Each row of a before or after table is a point. The points were changed in one or more steps. Then noise was added and the rows were shuffled. The steps act on columns, c1 being the first. What was done? A step turns or swaps two columns, mirrors them in a line or flattens them onto one, adds a multiple of one to another, or multiplies or shifts one. Angles are multiples of 10 degrees, from the lower column toward the higher: turns from -170 to 170, lines from 10 to 170 but not 90. Use the fewest steps. Two steps may share a column if one is a turn and the other turns, adds or multiplies; they go together, in the order done. Otherwise the lowest column goes first.
In the rows, zero is written as 128.

Before, 12 rows:
[[165  84 162]
 [175  86  45]
 [113 188 149]
 [ 77  73 100]
 [155  60 118]
 [151 153 111]
 [196 125 193]
 [191  45  92]
 [153  77  44]
 [102 115 122]
 [134 136  99]
 [112 163 119]]
After, 12 rows:
[[101 122 126]
 [114 191 127]
 [153  60 129]
 [ 80  75 128]
 [154 154 130]
 [190  48 128]
 [162  79 128]
 [112 165 130]
 [196 123 127]
 [172  86 128]
 [154  74 129]
 [134 138 126]]
Steps: multiply c3 by 0

Before (8 x 8):
[[185 108 118 111 154  92 169  77]
 [156 115 150 175 126 169 113 156]
 [161  90 120 127  98 150 174 131]
 [112 103 103 141 172  90 164 116]
 [102 110  74 105 201 117 130 115]
 [163  95  73  89 114  68 134 102]
 [140 144 172 137  99 153 107 117]
 [147 177  86 122 116 116 111 124]]
After (8 x 8):
[[200 109  74 104 102 106 212 122]
 [154 108 119 113 186  57 184 107]
 [115 176  85 122 147 105 174 125]
 [ 98  89 120 125 161 172 185 128]
 [172 104 103 141 113  52 200 123]
 [113  95  73  89 163   8 216 117]
 [ 99 145 173 137 140 179  41 124]
 [126 115 150 175 157 210  79 140]]
Steps: swap c1 and c5; add -1.5 times c3 to c7; multiply c6 by 2; multiply c8 by 0.4

Before (11 x 12):
[[191  32 114 122 119 121 108 154 138 139 139 113]
 [145 138 140 105 135 108 174 141 127 136 141 106]
 [113 112  90 107 109  76 115 156 162  48 123 113]
 [121  90 103  83 120 119 149 143   7 137 122 105]
 [120 160 117  85 104 124 122  70 156 124 136 139]
 [119 131  98 134 103 101 115 173 144 148 116 178]
 [120 138 134 165 195 128 159 159 133 122 186 137]
 [113 140 120 158 100 116 118 144 160 106 127 103]
 [120  53 136  83 105 124 113 131 165 145 117 136]
 [105 150 111 124 144  84 100 156 172 124 162 113]
 [113  86  90  89 108 116 185 143  59 142 172 109]]
After:
[[113 185  91  89 106 139  86 144  59 141 172 109]
 [120 114 136  84 104 133  53 131 165 145 116 137]
 [121 149 103  83 120 137  91 144   7 138 122 104]
 [146 174 140 105 136 148 138 142 128 135 142 107]
 [192 108 113 121 119 136  32 154 137 139 140 113]
 [120 160 134 166 197 128 139 158 135 122 186 136]
 [112 116 119 159 100 140 141 144 159 106 126 102]
 [113 113  89 107 109 180 112 156 162  48 124 114]
 [120 122 116  85 105 132 159  70 157 123 136 139]
 [106 100 112 125 144 171 149 157 172 126 162 112]
 [120 115  98 133 103 154 129 173 144 149 116 178]]
Steps: swap c2 and c7; multiply c6 by -1
